Rows are points. The points of each table are mixes of a few directions, plus a little noise. How many directions does each table use, and how many do they share? Where both have some left over, give the other angles between the two spaces (their principal angles), to ten degrees, smallest first.

First:
[[-28   2   9]
 [ 30 -10 -39]
 [  8  13  51]
 [-56   9  29]
 [-19 -18 -70]
 [ 67   2  21]]
Second:
[[ 50 -12 -42]
 [-26  14  50]
 [ 51  -4 -12]
 [  7   2  11]
 [-81   1  -8]]
Directions: first 2, second 2, shared 2

First (9 x 8):
[[ 36  21  22 -17  16   0   6 -80]
 [ 21  12  13 -10  10  -1   4 -48]
 [-23 -13 -13  11 -11   0  -4  50]
 [ 28  16  17 -13  13   0   5 -62]
 [-36 -21 -21  16 -17   1  -7  79]
 [ 17  10  10  -8   7   0   3 -38]
 [-43 -25 -26  20 -19   0  -8  95]
 [ 23  14  14 -11  11   0   5 -52]
 [-24 -14 -15  11 -11   0  -5  54]]
Second (9 x 8):
[[ 19  32  -7  23  11  13  40  16]
 [-32  15   0 -17  10  13  51   0]
 [-36  -1  24 -50 -20   8  -3  -4]
 [-44 -60  10 -23  46 -10  46 -14]
 [-16 -12 -11 -13 -51 -41 -18 -23]
 [ 10 -16   8  -4 -23 -30   6  -1]
 [ 18   8   3  11  26  39 -63   9]
 [ 13  36 -20  19  -9  26 -59  -2]
 [ 69  -2  -6  55  12 -16  -3  19]]
Directions: first 1, second 5, shared 0; angles 90

First:
[[-17 -11  -1 -36 -29 -37  10   3  60  16   1  -2]
 [ -5  13 -36  36   8 -65 -43  18  -9  -6  40  64]
 [-31  -3 -31 -48 -26 -11  24  -9  50  15  18 -15]
 [  8  -8  16  29  26  53   3  -4 -39  -4 -17 -24]
 [ 11  14   3  -6   4  11  14  20 -12   1  12   7]
 [  7  -4  23  -6   1  16  15  12   4   6 -10 -12]
 [ 36  18  17   9   2  28 -16 -41 -56 -33 -34 -10]
 [ -8 -19   8  22  12   4  -9   2   3   6 -10  -8]]
Second, 11 rows:
[[ -8 -17 -23   6  -2   3 -14 -15  -8  -4   6   8]
 [-31 -27 -73   3  -5   2 -18 -15  -6   0  42  29]
 [ 18  17  43  -2   4  -2  11   9   4   0 -25 -16]
 [-11  35  -8 -26   3 -16  38  50  29  21  41   7]
 [-16   4 -32  -9   0  -6   9  16  10   9  34  14]
 [ 45  11  95  13   5   7  -2 -13 -11 -13 -79 -40]
 [ -3 -30 -18  15  -4  10 -28 -34 -19 -12 -10   5]
 [ 12 -28  11  21  -2  14 -31 -41 -24 -17 -38  -8]
 [-17  -1 -34  -6  -2  -4   3   7   6   6  31  15]
 [ -5  40   7 -25   4 -17  42  52  29  21  32   1]
 [ 16  -5  32  10   1   7  -9 -15 -10  -9 -34 -14]]
Directions: first 5, second 2, shared 1; angles 30

First, 9 rows:
[[ 56  46 -24 -13 -52  -6  36 -23 -35 -12  95 -20  17  -7 -20 -18   8  17
  -18 -23]
 [-11  -5   1  -7  11  16  17  13  19   1  -3  16  -3 -17  -9   7 -16   1
   -7  -4]
 [  9 -20  27   3  24  -9  18   6  17 -14 -18   6 -15  12  -6  10 -22 -21
   24  -7]
 [  9   0  -1  -9   5  -6  22   7  16  -3   9   7  -8  -5 -11  12 -15  -1
   -2 -21]
 [-27  33 -37 -23 -29 -21 -43  21 -16  30   0   2  -8 -18  -2  16  25  44
  -12   2]
 [-30 -23 -17  47   6   4 -78 -42 -19  19 -57 -32  35  35  62 -34  56  -9
  -21  39]
 [  4 -23  21   2  29 -11  18   8  26 -10 -24   8 -17  11  -4  15 -23 -21
   19 -15]
 [  5  -7  11   0   7  24  28   1   9 -11  12   9   4 -11  -9  -6 -17  -9
   -3   1]
 [-16   0  18   0   0   8 -18  10 -16  -1 -15   3  -5  -2  -2  -4   3   2
   19  30]]
Second, 11 rows:
[[ -4 -16  33   1  14   9  -8  -1  -1 -12  -3   3   1  30  -1 -19 -12 -25
   19   7]
 [ 24   0 -34   3  -7 -36   8   0   0  21   3 -23  -7  -2 -12  23  13  10
  -15 -23]
 [-58  43  10 -10 -17  80  -2   0   3 -29  -2  58  19 -73  35 -15  -5  37
   -6  49]
 [-33  10  50  -4   8  26 -23   5  -4 -28  -3  19   3   2  12 -26 -17 -14
   25  37]
 [-16 -16  25  -2   9  56   9  -7   4 -17  -5  31  14  10  12 -26 -14 -12
    8   8]
 [ 53 -24 -65   7  -7 -40  34  -8   5  41   4 -32  -5  13 -21  33  22  10
  -32 -59]
 [-15  23  19  -2  -1 -25 -27  10  -6  -9   1  -9  -9 -10   1   1  -2   0
   13  25]
 [-16  17 -24  -3 -15  44  17  -5   5  -2   0  29  12 -45  16   3   6  30
  -20   6]
 [ 27   4 -29   3  -5 -62  -4   5  -4  23   5 -38 -15   4 -17  28  14   5
   -9 -21]
 [ 28 -31   4   5  13 -30   3  -2   0  11   0 -24  -7  47 -17   0  -2 -26
    7 -25]
 [ 10 -11  11   2   8 -22  -7   2  -2   2   0 -15  -6  25  -9  -1  -3 -16
    9  -6]]
Directions: first 5, second 3, shared 0; angles 30, 30, 40

First, 9 rows:
[[ 22 -11  21  25   3 -16 -53 -30 -30  28  18 -42 -30 -29  10 -28  27 -44
   24 -30 -38 -45  -6  16  18  24 -64   9  18 -46 -41  79]
 [-13   6 -13 -16  -2  10  33  19  18 -17 -11  26  19  18  -6  17 -17  27
  -14  18  24  28   3 -10 -11 -15  40  -6 -11  29  25 -49]
 [ -5   2  -5  -6  -1   3  12   7   7  -6  -4   9   7   7  -2   6  -6  10
   -5   7   9  10   1  -3  -4  -5  14  -2  -4  10   9 -18]
 [ -5   3  -5  -6  -1   4  13   7   7  -6  -4  10   7   6  -2   6  -7  10
   -6   7   9  11   2  -4  -4  -6  15  -2  -4  11   9 -19]
 [ 27 -14  26  30   3 -20 -64 -36 -36  33  21 -50 -36 -35  12 -33  32 -53
   28 -36 -46 -54  -7  19  20  30 -78  11  22 -56 -49  95]
 [ -4   2  -4  -5   0   3  10   6   6  -6  -3   8   6   6  -2   6  -5   8
   -4   6   8   9   1  -3  -3  -5  12  -2  -4   9   8 -15]
 [ -9   5  -9 -10  -1   7  22  12  13 -12  -8  18  12  12  -4  11 -11  18
   -9  13  16  19   3  -7  -8 -10  27  -4  -7  19  17 -33]
 [-13   7 -13 -15  -1  10  32  18  18 -16 -10  25  18  17  -6  17 -16  27
  -14  18  23  27   3 -10 -10 -15  39  -6 -11  28  24 -48]
 [  2  -1   2   3   0  -1  -5  -3  -3   3   1  -3  -3  -2   1  -3   3  -4
    2  -3  -3  -4   0   2   1   2  -6   1   2  -4  -4   7]]
Second (9 x 32):
[[  0 -15 -16 -13 -21 -12 -17   2 -16  25   9 -32 -61 -41  30  -1 -23 -28
   33  25 -27 -39  -1  21   0  21 -18 -34 -10  17 -20  40]
 [ -8   1  -1  -9  -4   2   8  -1  16 -12  -2  15  10  14  -9  16  -5  17
  -19  -1  21  11   2  -1 -11 -14  23  11  -2  10  26 -41]
 [-11  -4  -7 -15 -12   0   4  -1  16  -7   0  10  -8   5  -1  21 -14  12
  -14   7  18   1   2   8 -15 -11  24   3  -5  19  27 -41]
 [ 25  10  27  36  29   2 -17 -11 -27   8   2 -14  31   2 -10 -40  42 -19
   13 -35 -27   0  -3 -15  29  15 -51  18  20 -52 -46  68]
 [ -9  -7 -32 -24 -17  -4  20  30 -10  16  -4 -14 -44 -32  32   5 -39  -8
   35  51 -18 -12   2   6  -2  15  11 -54 -22  45 -16  20]
 [ -1   9   4   3   9   8  16   5   9 -14  -6  18  31  20 -14   1   7  17
  -15  -7  14  23   2 -12   0 -10  14  10   2  -2   9 -22]
 [-18 -13  -6 -21 -26  -5  -9 -15  30 -11   5  12 -21   8  -5  38 -19  16
  -31   1  33  -8   2  20 -31 -21  36  16  -4  23  54 -73]
 [  6  10   3   9  15   7  14  10  -8  -2  -6   4  22   6  -3 -14   9   3
    7  -1  -6  16   0 -15  13   3  -6  -5   1  -7 -18  18]
 [ 18   9  29  32  25   2 -17 -19 -11  -4   2   0  39  17 -21 -25  42  -6
   -8 -43  -6   7  -3 -12  18   1 -32  34  21 -51 -19  29]]
Directions: first 1, second 3, shared 1

First (10 x 32):
[[ 21   3   8 -41  13   5 -59 -10 -32  14  -5  25 -80 -19  18  22 -33 -15
  -19  52 -31  30  -9  38  22   8 -29   9   8  -9 -10  63]
 [ 40   0  20  16   8   8 -21  -4 -28  20   0  -8 -40   6   1  -4 -48 -19
   -1  -6 -20  14 -17  40  -7  32  -7 -33  18  -7 -25  20]
 [ 16  15 -13  -2  16   8 -25  18 -29  17   5  11 -39  19   1  -6 -13 -20
    1  28  -9  18  -9   5   1   7 -28  -3 -15  -5   8  17]
 [  1 -12  10  21  -8  -2  23  -6  14  -4  -3 -15  30  -1  -6  -4   0  11
    4 -30   7 -14   0  -2  -8   2  18 -13   9   2 -11 -23]
 [-68  26  28 -40  35   3  19  25  14 -21  -9  16 -26 -15  16  41  38 -15
   30 -20  -2  -2 -33 -26 -38 -28  12  -4 -19  -2  19  12]
 [ 11  -6  -3  18 -46  -9  35 -29  38 -18   8 -27  87 -10 -12 -37   3  19
   -5 -40  14 -20  33   2  -1  24  32   2  36  17   2 -28]
 [-32 -11 -25  25 -21 -10  57   5  44 -21   3 -16  95  11 -19 -18  53  32
    7 -31  38 -35  25 -54   0 -28  26  19 -16  10  20 -65]
 [ 33  19 -18   9 -29   2  -4  -9  -2   5  20 -12  26  15  -8 -47 -18 -14
   -3  -1  -2  10  22  16   1  40  -8  -3  21  10  14   3]
 [ 15 -18   3   8   2   0 -12  -9 -10   7  -5   1 -13  -4   1   8 -15   7
  -10   9  -4   0  -1  11  13  -2  -2  -3   3  -5 -18   2]
 [-36 -19 -14 -18  32  -1 -13  21  -9   1 -17  27 -36  -1   7  44  33  16
   -6  43   8  -2 -12 -33  20 -58 -17  28 -45 -12   1   0]]
Second, 10 rows:
[[-23 -14  11 -32 -32 -14  13 -37  43 -31  -7  -2  46 -46   5   8  22  29
  -14 -12   7 -15  27   1  13 -10  30  31  32  10   1   4]
 [ 21  11  11  -6 -12  -2 -19 -11  -7 -10  18  -1 -10 -13   3 -15 -15   2
   -4 -33   1  16   6  23 -17  14   2  17  23  -5   7  12]
 [  1  22  22 -32 -18   1  -1 -23  15  -7   0  -6   3 -24  10  -9 -17 -21
    3  -4 -23   8   5  32  -7  40  12 -15  40  13   1  36]
 [ 41   9  13 -12 -46  -6 -17 -42  10 -14  20 -13  23 -29   1 -36 -31   4
  -16 -31  -7  14  29  47  -3  45  14  14  60   8   1  23]
 [ -8 -11 -21  41  50   6  -8  53 -40  16   4  16 -44  45  -9  20  20   8
   11  -1  25   2 -30 -43 -12 -55 -28  10 -70 -26   6 -39]
 [-22  13   1   0  37  10   7  32 -15  17 -12   8 -35  24   4  20   6 -26
   20  24 -11   1 -30 -16  -9  -7 -15 -31 -33  -2   0   4]
 [ 43   8  -8  20 -13   6  -9  -5 -16  21   8 -13   0  20  -6 -32 -36 -19
   -3  10 -14  10   6  26   6  42 -11 -26  15   5  -8   7]
 [-31 -34 -36  40  39   3  24  42 -10  21 -23   9   3  43 -13  31  39  18
    5  45  22 -28 -16 -65  26 -63 -17  -5 -75 -10  -8 -53]
 [ -5  -8  13 -29 -39 -13   4 -42  37 -30   2  -5  42 -46   5  -5   7  24
  -16 -21   4  -7  30  16   8   6  28  29  44  10   1  11]
 [-17   6  -5   9  34   9   6  32 -17  18 -10   7 -29  27   0  17   7 -18
   15  22  -4  -1 -26 -20  -5 -13 -16 -23 -36  -5  -1  -6]]
Directions: first 5, second 4, shared 3; angles 90
